Each point is reached from the start by the listed moves, each made once or not at all, plus a little noise. Say if it took an odd or an even number of moves. Then give how often each move was made.

Moves:
(1): [ 55 -51  26]
(2): [ 43  70 -10]
Start: [  7   5 -23]
Points:
[ 40  78 -37] => odd (0, 1)
[  8  -6 -23] => even (0, 0)
[95 15 -2] => even (1, 1)

Moves:
(1): [ 46  20 -12  -5   0  -4   9   1   3  -6  13 -11   7]
(2): [-16  37  -4   3  -9  24  13  -1   4  14 -11  -3  13]
(3): [ 7 -4 34  0  9 11  8  2  2  1  6 -3  8]
(4): [ -4  -2 -11  34   7  16  -1   8 -12  -7   7 -16  -8]
(5): [ -5  13 -11  11  46 -12 -11  -8   9  -2   4   4 -14]
(6): [ -4 -16  -9 -26  11  26 -18  -4   0 -16   5  -8   3]
(7): [ -1  -4 -10  -7  12   2  28   7 -10  -2  -4  -7  -3]
(8): [ -6  12  -3  -9   5  -7 -13  36  -1  10   0 -14 -18]
(9): [ -2   5  -2   5 -13   4   3   7  25   1  10   9 -11]
(10): [  5 -11 -11   1  -4  10   4 -17   6  30   4 -24   1]
(11): [-10   6  -9  -3  -3   3   3   4 -10  13  32   6  13]
Start: [-21  12  -1   8  24 -14  18 -18 -18 -15 -19  -6   9]
Points:
[ 16  29  -8  26  48  15  65   8 -42 -18  39 -39  25] => odd (1, 0, 1, 1, 0, 0, 1, 0, 0, 0, 1)
[-18   7  22  43  38  11  25  -8 -28 -20  -5 -26   7] => even (0, 0, 1, 1, 0, 0, 0, 0, 0, 0, 0)
[ 20  49  -3  -1  31  30  81 -26 -14  21 -10 -54  32] => odd (1, 1, 1, 0, 0, 0, 1, 0, 0, 1, 0)
[  6  44 -27   0  54  67  44  15 -21   7   3 -95   9] => even (1, 1, 1, 1, 0, 1, 1, 1, 0, 1, 0)
[-48  63 -28  61  56  20  22 -13   9  -8  -6 -12 -12] => even (0, 1, 0, 1, 1, 0, 0, 0, 1, 0, 0)
[-32  13  11  41  33  18  29  -6 -38  -9  27 -20  23] => odd (0, 0, 1, 1, 0, 0, 0, 0, 0, 0, 1)

Moves:
(1): [ 15  -3   0  -2   6   2   0   4  -1   1   2  -9   4   2  -3   4   5  -4
  -3 -10  -4   0   3  -6  -1  -5   3]
(2): [-3 17 -8  1 -2 -1  4 -8 -1 -5  8  1 -6  1 -8  0 10  2 -1 -3 -1 -9  3  4
  1 -9 -5]
(3): [  1  -4  21   7 -15  -5   9  -8   1   1   4  14  -5   6  -6   8  -9  -1
  -3  -2   4   1   2   1  -1   6   3]
(4): [  4  -7 -12  14  -2   0   7  -7  -6   2  -6   1  -6   1  -4  -1  -7   1
  -3   0  -3  -3  -9   1  -9   0  -4]
(5): [ 18  15   8  -1  27  -7  10  15  -3  -3  10  13   7  -4   1  -1   0   3
 -20   6  14   8  -4  -2  -9   3   7]
(6): [  3  -5  -5  -6   4  16   2  -6  -1 -11   7  -3  -7  -6  -1   3  -6  14
  -1   3  -1   9   0  -2   1  14  12]
(7): [  5 -11   0 -10   4   2  28  13   4  -1 -17   4  -7  -5  10   7   2   2
   0   7  -8   0   8   0   4  -8   1]
(8): [ -5   6  -4   1  -9  -3  -3  12 -11 -12  -2   9  -1  13   3  -1  -4 -11
  -4  -2  -7 -11   4  -4  -1   1   1]
(9): [ -2  -1 -14   8  -8  -5   3   0  13  -2   4   3  -1   0   3   4   6  -2
  -3   4  -8   5  -2 -13  -2  -7  -2]
(10): [-4 -2  4 -3 -8 18  8  0 -4 21  5  3 -1  7 -7 -1 11 -7  2 -1  6  5 -9 -1
 -4 -3  1]
(11): [ -1  -6  -2   2   3  -8  -1  -6  -5  -7  10   0  -4  -9  10  -2   6   2
   2  -4   0   8  -5   2 -10   0   3]
(12): [  6  -5  -1  -1  -2  10 -10   1  -3   4  -1  14  11  -5   0  -1   0   1
  -6   0   7  -3 -11   2  12   1  -3]
(13): [-14   4   2  -6  -9   0   8   3   0  -5   3 -11  29  -5  -9  -6  -3   0
   2   1 -11  -6   7  -6  -1  10   0]
(14): [  4 -12  -6 -13   2  -4   4  -9   3  -7  12  -2   4  14  -1  -7 -10   3
   0   0  -4   5  -1  -9  -4   8  -6]
(15): [-11  -3  -4   8   5   0  -4   4   4   7   9 -18  -3  15  32  22 -11   9
   3   9   3   3   3  11  -8   2  -3]
(16): [ -2   1  -5  -2   5   2  -1  -6  -6  -2 -12  -2  -3   0 -10  13   6  -2
   7   0   5  -2   3  -4  -3   3  -1]
(17): [  0 -16  -3   8  -4   3  -8  -4   5 -16  -5   1   3  -1  -5   0  11  10
   5  23  -4  -5   1  11  -1  -4  -3]
(18): [ -4  -4  -6  -1  -6  -8   6  10  -9   8   8   3  -8  -3  -8   3  -5  19
  -2  -1   6 -12  -3  -7   7   1   0]
(19): [  5   4   7   4  -3   0   7   0  -8 -12   3  10   0  -5  -3  -8   2   8
  16   9   3   1   6  -4   2  -7  -8]
(20): [  3  -2  -3   0 -11   1   0  -1 -12   0   8   3   5 -11 -16   1  -7 -11
 -15  20   0   7   8  11  -4   1  -9]
(21): [  4  -7 -10   7  -9   7   7  12   6   1   0 -10   4  -3  -1  -4   2 -10
 -16  -1  22   0   8  -5   2   7  -7]
(22): [  9   5   0   0  -7  -1   2  -7  -6  -2 -12  -5   0   5   1   2   8   2
  -7   1  -5  13   0   0  -4   1  -5]
(23): [ -5  -9   3   3   2   5  -6   4   1  -3   3   6  -4   0   0   6   5   8
  -7 -12 -14   0  21   2   4   7  -9]
(24): [  0   2  -1  -4  -6   9  -3   6  15  -5   3   0  -7   7 -12  -3  -7   4
  -3  -6   2  10  -4  18   3 -11 -11]
Start: [  5  -2  10   7   0   3  21  -3   4   4  13  -2   1  -9   7  -1 -18   7
  13   2 -15 -22 -15 -15 -14   7   9]
Points:
[ 35 -14  10   7 -28  33  95  40  -9 -12  36  49  10  -6 -26   7 -33  34
 -12   7 -14 -15 -27 -36 -16   0   9] => even (1, 0, 1, 1, 1, 1, 1, 1, 1, 1, 0, 1, 1, 0, 0, 0, 0, 1, 1, 0, 0, 0, 0, 1)
[ 34 -35 -10  -8 -43  -3  57   7 -15 -22  21  29 -10   2 -23  29 -27   7
 -23   6 -27   2 -13 -23 -21  -7 -20] => odd (1, 0, 1, 0, 0, 0, 1, 1, 1, 0, 1, 1, 0, 1, 0, 1, 0, 1, 0, 1, 0, 1, 0, 1)
[ 45  -9   0  17 -11 -13  84   3 -18 -48  34  43  22  -2   2   0  -6  18
 -24  -4 -52 -12   7 -47 -33   8 -16] => odd (1, 1, 1, 1, 1, 0, 1, 1, 1, 0, 1, 1, 1, 1, 0, 0, 0, 0, 1, 0, 0, 1, 1, 0)

Moves:
(1): [ 24  -1  -7   3  -5   3   0   2   2   7   1  -4 -11  -8  -5   6  19 -21
 -13  12   6   7  -3   5]
(2): [  2   5   5   1 -18   2   2  -8 -10  -4   5   3   4  12  -8  -3   7   9
   2   1   0   9  -4   2]
(3): [ -3  -1   2   6   1  18  -4  17   8   9   5  -1   1   5   5  -7   6   4
  -3   1   5   7 -10  -3]
(4): [  6  -3 -10   4   4   2   7  -4   7   9 -10   2  -3   0  -1   9   8  16
 -13  -5  -5  -7   0 -12]
(5): [-21   1   1  -1 -11  15 -12  -6  17  11   7  15   0  -2 -16   8  -3 -11
  -9  15   0 -17 -10   6]
(6): [  2 -11  -3  -8  -8  -3 -17  -3   6   2  -2   2  -4   6  16  -3  -3   0
  -3   3   6   0   9   5]
(7): [ 13  -9 -10  -4 -10  -3  11   9  19   3  -5  10  -1 -17  -8  -3   0   7
  -1   3   6   9  14  -6]
(8): [ -8   7   3  11   5   0  -6  14   1  -4  13  -4  19  17   7   7   0  -6
 -17   6  -2   6   1  13]
(9): [-13  -5  -2 -10  -8   9  -6   2   1  -1   4  -3   2 -11  10   9  -1   4
  -1 -12 -23  12   1  -1]
(10): [ 12  -5  -4  12  10   1 -10   3  13  -6  18  -1  -7   4   3  -3   9  -5
  22  14 -15   1  -7  -3]
(11): [ -3 -13  -2 -18   6  -6  -2 -20  15   8  14  12  10 -11   1  -3  15 -17
  11  -7  -9   5   8 -13]
(12): [ 8 -4  3 -7  1  6 -9  9 -1 -4 -2  1  6  3 -1 12  1  8  5  5 13 -4  9 -5]
(13): [  3  14  -1  -3  -7   0   4  -4  12 -11  -5   7 -12   4   5   8  -3  -3
   4   8  10   5  -3  -7]
(14): [  5   4   5  13  19  15  -1   2   9   8   9  -3   2 -20  14  15  -6  18
 -12  -1  21  16  12  -7]
(15): [  4  16  -6  -8  10   6   0   6  -5   5  -5  -4  11   6  -6  -2  -2   3
   4   5 -11   2   3  -9]
(16): [  0   4  -6 -23   1  17 -15 -10   2  -6   8 -18   8 -26  -5  -1   4  21
   3   7   3 -11 -12   3]
(17): [-15 -10  -2  -5  -3  -2   3  -2   9  -8 -16   4   6  -8 -22   1  -4 -16
 -11  12   5  15  -1 -19]
(18): [-11  15   3   2 -13   3  -3   1   7  12  -3 -10  -6   4 -12  14  12 -12
   9  -1   4   2   3   2]
(19): [ -4   4 -10   9   8  16   8 -12   2  -1  -4 -10  16   3   4   7   4  -1
   3   7   1   6   4  11]
(20): [  4 -17   6 -10  -3   7  19  -6  -6  12  12  -9 -10  -5  11   0   0  -8
 -17   9   7   6 -11  -4]
(21): [ 11   5  -4  -3   8   9  16  -3  16   1   1  17   0   5 -25   2   2  10
  -5   8 -12  26 -14  10]
(22): [ 17   0 -16   9   1 -16   9   2   4   2   6  -1   9  -4  17   4   5  -1
  13   0 -12  -1 -19   8]
(23): [  1  -2 -20 -11  -1  -2  -3  -1  -1   0  11   2  -7   8  -3  -5   3   9
  -9  -7   5  -2   3  -6]
(24): [ 11   7  13  16 -11  -2  -2  -4  10  12  -6  -2   5  -2   2   4  -2 -10
  -6 -22 -10  11   3 -18]
Start: [-17  13  13  -4  10   0   0   9 -19  12   6   1  12  -6   7   1   0   3
  -3   4 -11 -10   8 -11]
Points:
[-13   9 -41 -22 -16  26   4   8  49  38  51  17  56  13  12  20  50  11
  -5   8 -43  70   4  11] => even (0, 1, 1, 0, 0, 1, 1, 1, 1, 0, 1, 0, 0, 0, 0, 0, 0, 1, 1, 0, 1, 1, 1, 0)
[ 13  13  -8 -22  -1  49  -4 -12  38  61  45  -9   0 -55   2  46  29   0
 -37  56  12  18 -37  19] => odd (1, 0, 0, 0, 1, 1, 0, 0, 0, 0, 0, 0, 0, 1, 0, 1, 0, 1, 0, 1, 1, 1, 0, 0)
[  9  51  -5  -1  30  95  -5  20  65  60  58 -13   5 -19 -17  58  44   9
 -50  82   0  33 -43 -18] => odd (1, 0, 1, 1, 1, 0, 0, 1, 0, 1, 0, 0, 1, 1, 1, 1, 0, 1, 0, 1, 1, 0, 0, 0)
[-20  16  10 -40  20  55 -24 -21  30  29  46 -32  42 -29  48  58  23   2
 -18  42  42  21  28 -11] => even (0, 0, 0, 0, 0, 1, 0, 1, 0, 0, 1, 1, 1, 1, 0, 1, 0, 1, 1, 1, 0, 0, 0, 0)
